Each row is a point. Each copy is the shape, with its points in the same order, turned, moved and blurred by noise. Say if it was mirrored as well.

Shape:
[[ 0.38 -0.15]
 [-0.51  0.13]
 [ 0.01  0.07]
 [-0.03  0.49]
 [ 0.60  0.03]
 [-0.60 -0.17]]
Copy 1, 6 rows:
[[-0.15  0.38]
 [-0.11 -0.50]
 [-0.01  0.07]
 [ 0.35 -0.20]
 [ 0.06  0.54]
 [-0.42 -0.51]]
Copy 1 is: mirrored
Copy 2 (6 x 2):
[[ 0.31  0.26]
 [-0.39 -0.38]
 [-0.02 -0.10]
 [ 0.15 -0.47]
 [ 0.49  0.21]
 [-0.58 -0.17]]
Copy 2 is: mirrored
Copy 3 (6 x 2):
[[ 0.35 -0.09]
 [-0.40 -0.06]
 [ 0.18 -0.14]
 [-0.09 -0.59]
 [ 0.62 -0.37]
 [-0.35  0.24]]
Copy 3 is: mirrored

Shape, 9 rows:
[[ 0.01 -0.37  0.08]
 [-0.53 -0.16  0.25]
 [-0.04  0.20 -0.01]
 [ 0.32 -0.01  0.17]
 [ 0.40  0.36 -0.37]
 [-0.27 -0.06 -0.08]
 [ 0.12 -0.15 -0.42]
 [-0.80  0.49 -0.30]
 [-0.42 -0.01 -0.35]]
Copy 1:
[[-0.18 -0.20  0.07]
 [-0.72  0.09 -0.04]
 [-0.13  0.26 -0.26]
 [ 0.14  0.15  0.09]
 [ 0.41  0.24 -0.50]
 [-0.36  0.00 -0.26]
 [ 0.07 -0.23 -0.43]
 [-0.72  0.40 -0.83]
 [-0.44 -0.06 -0.56]]
Copy 1 is: only turned
Copy 2, 9 rows:
[[ 0.09 -0.33  0.21]
 [-0.36 -0.12  0.59]
 [-0.21  0.07  0.02]
 [ 0.29 -0.05 -0.02]
 [-0.18  0.14 -0.54]
 [-0.32 -0.19  0.18]
 [-0.13 -0.41 -0.29]
 [-1.03  0.11  0.22]
 [-0.58 -0.35  0.10]]
Copy 2 is: only turned
Copy 3, 9 rows:
[[ 0.09  0.01 -0.48]
 [-0.23  0.46 -0.50]
 [-0.15  0.15  0.02]
 [ 0.38  0.03 -0.09]
 [-0.06 -0.36  0.37]
 [-0.31  0.08 -0.23]
 [-0.16 -0.31 -0.17]
 [-0.96  0.40  0.12]
 [-0.59  0.00 -0.21]]
Copy 3 is: mirrored

Shape (9 x 4):
[[ 0.25  0.02  0.21  0.17]
 [ 0.23  0.61  0.08  0.36]
 [ 0.31  0.14 -0.01 -0.35]
 [-0.37  0.31 -0.41 -0.27]
 [-0.07  0.07  0.45  0.00]
 [ 0.09 -0.13 -0.45  0.65]
 [ 0.25 -0.13 -0.36 -0.10]
 [ 0.18  0.13 -0.11 -0.20]
 [-1.18 -0.03  0.07 -0.05]]
Copy 1:
[[-0.02 -0.24  0.29  0.23]
 [-0.04  0.39  0.37  0.38]
 [ 0.36 -0.20  0.18 -0.17]
 [ 0.09  0.25 -0.44 -0.32]
 [-0.29 -0.24  0.24 -0.05]
 [ 0.11 -0.04 -0.33  0.77]
 [ 0.46 -0.23 -0.18  0.05]
 [ 0.27 -0.08  0.06 -0.07]
 [-0.84 -0.02 -0.67 -0.43]]
Copy 1 is: only turned
Copy 2, 9 rows:
[[ 0.23 -0.27  0.19  0.15]
 [-0.16 -0.73  0.24  0.30]
 [ 0.08 -0.26 -0.02 -0.35]
 [-0.55 -0.08 -0.39 -0.08]
 [-0.09  0.00  0.41  0.05]
 [ 0.27 -0.27 -0.45  0.69]
 [ 0.18 -0.19 -0.39 -0.06]
 [-0.01 -0.27 -0.12 -0.16]
 [-0.89  0.66  0.01  0.38]]
Copy 2 is: mirrored
Copy 3 (9 x 4):
[[ 0.17 -0.13  0.09  0.22]
 [ 0.13  0.25  0.06  0.75]
 [ 0.36  0.22 -0.13 -0.07]
 [-0.24  0.39 -0.61  0.05]
 [-0.10  0.07  0.30  0.02]
 [-0.06 -0.53 -0.46  0.63]
 [ 0.32 -0.18 -0.44  0.04]
 [ 0.24  0.13 -0.24  0.04]
 [-1.11  0.10 -0.25 -0.26]]
Copy 3 is: only turned
Copy 4:
[[-0.01  0.10  0.27  0.15]
 [ 0.00  0.50 -0.25  0.19]
 [ 0.02 -0.10  0.08 -0.32]
 [-0.58 -0.31 -0.37 -0.05]
 [-0.27  0.06  0.34  0.11]
 [ 0.28 -0.23 -0.42  0.65]
 [ 0.16 -0.30 -0.14 -0.16]
 [-0.05 -0.12 -0.01 -0.22]
 [-1.15 -0.57  0.02  0.52]]
Copy 4 is: only turned

Shape (12 x 6):
[[ 0.17  0.28  0.37 -0.15 -0.03 -0.23]
 [ 0.03 -0.06  0.47  0.09  0.29 -0.30]
 [-0.11 -0.16 -0.12 -0.05 -0.05 -0.32]
 [-0.11  0.36  0.23 -0.06 -0.10 -0.28]
 [-0.22 -0.22  0.24 -0.31 -0.14 -0.41]
 [-0.24  0.24  0.21  0.03 -0.07 -0.08]
 [-0.15  0.25 -0.45  0.11 -0.13  0.62]
 [-0.24  0.36  0.29 -0.04  0.65 -0.29]
 [ 0.54 -0.52  0.26 -0.51 -0.12 -0.33]
 [ 0.04  0.26 -0.03 -0.05 -0.12 -0.21]
 [ 0.09  0.32 -0.02 -0.76  0.20  0.86]
 [-0.04 -0.06 -1.45  0.03  0.33 -0.05]]
Copy 1, 12 rows:
[[ 0.09 -0.02  0.50  0.12  0.01 -0.06]
 [ 0.16 -0.04  0.18  0.42  0.33 -0.01]
 [-0.02 -0.12 -0.10 -0.10  0.11 -0.32]
 [-0.07 -0.18  0.40  0.20 -0.09 -0.27]
 [ 0.15 -0.48  0.13 -0.12  0.24 -0.21]
 [-0.14 -0.22  0.18  0.24 -0.18 -0.12]
 [-0.44  0.14 -0.28 -0.14 -0.72  0.11]
 [-0.48 -0.02  0.30  0.51  0.40 -0.06]
 [ 0.61 -0.02  0.19 -0.45  0.45  0.14]
 [-0.05  0.04  0.27 -0.03 -0.16 -0.27]
 [-0.60  0.05  0.23 -0.42 -0.32  0.90]
 [-0.78  0.59 -0.71 -0.67 -0.02 -0.59]]
Copy 1 is: only turned
Copy 2:
[[-0.18 -0.24  0.29  0.30 -0.12  0.11]
 [-0.01 -0.60  0.14  0.05  0.00 -0.05]
 [-0.14 -0.10  0.03 -0.28 -0.32 -0.22]
 [-0.40 -0.19  0.10  0.25 -0.26 -0.11]
 [-0.25 -0.33  0.21 -0.33 -0.39  0.11]
 [-0.36 -0.24 -0.11  0.19 -0.18 -0.04]
 [-0.31  0.47 -0.78  0.09 -0.02 -0.02]
 [-0.51 -0.43  0.09  0.11  0.45 -0.22]
 [ 0.36 -0.09  0.54 -0.33 -0.37  0.43]
 [-0.20  0.06  0.06  0.16 -0.23 -0.16]
 [-0.43  0.55 -0.24  0.15  0.46  0.81]
 [-0.08  0.93 -0.35 -0.68  0.21 -0.82]]
Copy 2 is: only turned
Copy 3:
[[-0.09  0.31  0.23 -0.03  0.24 -0.06]
 [ 0.16 -0.11  0.45  0.11  0.23 -0.01]
 [ 0.06 -0.24 -0.14 -0.27  0.18 -0.03]
 [ 0.02  0.29  0.17 -0.30  0.07  0.00]
 [-0.21 -0.24  0.18 -0.39  0.38  0.06]
 [ 0.05  0.15  0.12 -0.22 -0.06  0.21]
 [ 0.08  0.21 -0.71  0.04 -0.34  0.46]
 [ 0.59  0.20  0.38 -0.08  0.36  0.31]
 [-0.52 -0.27 -0.01  0.19  0.73 -0.29]
 [ 0.05  0.23 -0.12 -0.22  0.08 -0.06]
 [-0.29  0.57 -0.50  0.36  0.40  0.89]
 [ 0.78 -0.24 -1.35 -0.27  0.27  0.06]]
Copy 3 is: mirrored
Copy 4 (12 x 6):
[[-0.11  0.30 -0.03 -0.67 -0.12 -0.19]
 [-0.25  0.51  0.10 -0.43  0.12  0.15]
 [-0.28  0.09 -0.19 -0.01 -0.18  0.02]
 [-0.27  0.07  0.13 -0.46 -0.19 -0.25]
 [-0.33 -0.05 -0.18 -0.37 -0.25  0.30]
 [-0.25 -0.01  0.31 -0.34  0.03 -0.08]
 [ 0.49 -0.29  0.35  0.16  0.15 -0.30]
 [-0.49  0.22  0.07 -0.50  0.58 -0.19]
 [ 0.18  0.38 -0.55 -0.48 -0.47  0.35]
 [-0.11  0.00  0.01 -0.16 -0.12 -0.33]
 [ 0.76 -0.52 -0.12 -0.57  0.56 -0.04]
 [-0.01 -0.29 -0.61  0.89  0.12 -0.66]]
Copy 4 is: mirrored

Shape:
[[ 0.62  0.00 -0.37 -0.41  0.21  0.62  0.45 -0.20]
 [ 0.07  0.26 -0.28  0.18 -0.17 -0.18  0.15  0.57]
 [-0.26 -0.09 -0.07 -0.29 -0.41 -0.12  0.13 -0.11]
 [-0.17  0.39 -0.16 -0.09  0.00  0.10 -0.15 -0.08]
 [-0.19 -0.12  0.09  0.22 -0.56  0.08 -0.25  0.16]
 [ 0.46  0.02 -0.22  0.13 -0.71 -0.07 -0.03  0.00]
 [ 0.26 -0.07 -0.57 -0.12  0.35 -0.11 -0.31  0.30]
 [ 0.20 -0.01 -0.12  0.18  0.09 -0.25  0.12 -0.17]
 [-0.14  0.00 -0.43 -0.10  0.26 -0.18 -0.01 -0.11]
 [ 0.07  0.19 -0.02 -0.40  0.00 -0.32 -0.19  0.42]
 [-0.10 -0.18 -0.38 -0.09  0.40 -0.17 -0.01  0.47]
 [ 0.24 -0.05  1.81 -0.37  0.18  0.32 -0.15 -0.14]]
Copy 1:
[[ 0.80 -0.35  0.18 -0.08  0.88  0.02 -0.37  0.15]
 [ 0.16 -0.29  0.29  0.13 -0.39  0.00 -0.57  0.44]
 [ 0.13 -0.24 -0.30  0.21 -0.09  0.13  0.10  0.10]
 [ 0.25  0.14 -0.04  0.46 -0.04 -0.21 -0.20  0.19]
 [-0.22 -0.16  0.37  0.42 -0.22  0.19  0.24  0.05]
 [ 0.49 -0.58  0.41  0.22 -0.26  0.09  0.14  0.07]
 [ 0.35  0.02  0.22 -0.18 -0.01 -0.35 -0.15  0.75]
 [ 0.22 -0.25  0.13 -0.12  0.00 -0.41 -0.16  0.12]
 [ 0.13 -0.09 -0.12  0.03  0.14 -0.47 -0.19  0.42]
 [ 0.45  0.17 -0.02 -0.14 -0.35  0.07 -0.20  0.42]
 [ 0.05 -0.03  0.03 -0.25 -0.03 -0.20 -0.36  0.77]
 [ 0.09  0.89  0.08 -0.59  0.23  0.68  0.01 -1.13]]
Copy 1 is: mirrored
Copy 2:
[[ 0.65 -0.22 -0.79 -0.34  0.08 -0.11  0.52 -0.23]
 [ 0.00  0.65  0.12 -0.10  0.04 -0.47  0.49  0.13]
 [ 0.51  0.25  0.11  0.23 -0.08 -0.32 -0.16  0.09]
 [ 0.41  0.41  0.11 -0.20  0.24 -0.06  0.05 -0.25]
 [-0.01  0.66 -0.14  0.32  0.02 -0.31 -0.33 -0.08]
 [ 0.25  0.54 -0.32  0.56 -0.21 -0.26  0.34 -0.18]
 [ 0.02  0.16 -0.15  0.05  0.76 -0.44  0.55 -0.16]
 [ 0.01  0.02  0.03  0.12  0.07  0.03  0.37 -0.05]
 [ 0.28  0.10  0.19 -0.02  0.48 -0.05  0.29  0.11]
 [ 0.15  0.26  0.26 -0.03  0.23 -0.78  0.25 -0.33]
 [-0.04  0.10  0.11 -0.22  0.65 -0.55  0.33  0.16]
 [-0.36 -0.56 -0.08 -0.33 -0.62 -0.43 -1.00 -1.15]]
Copy 2 is: mirrored
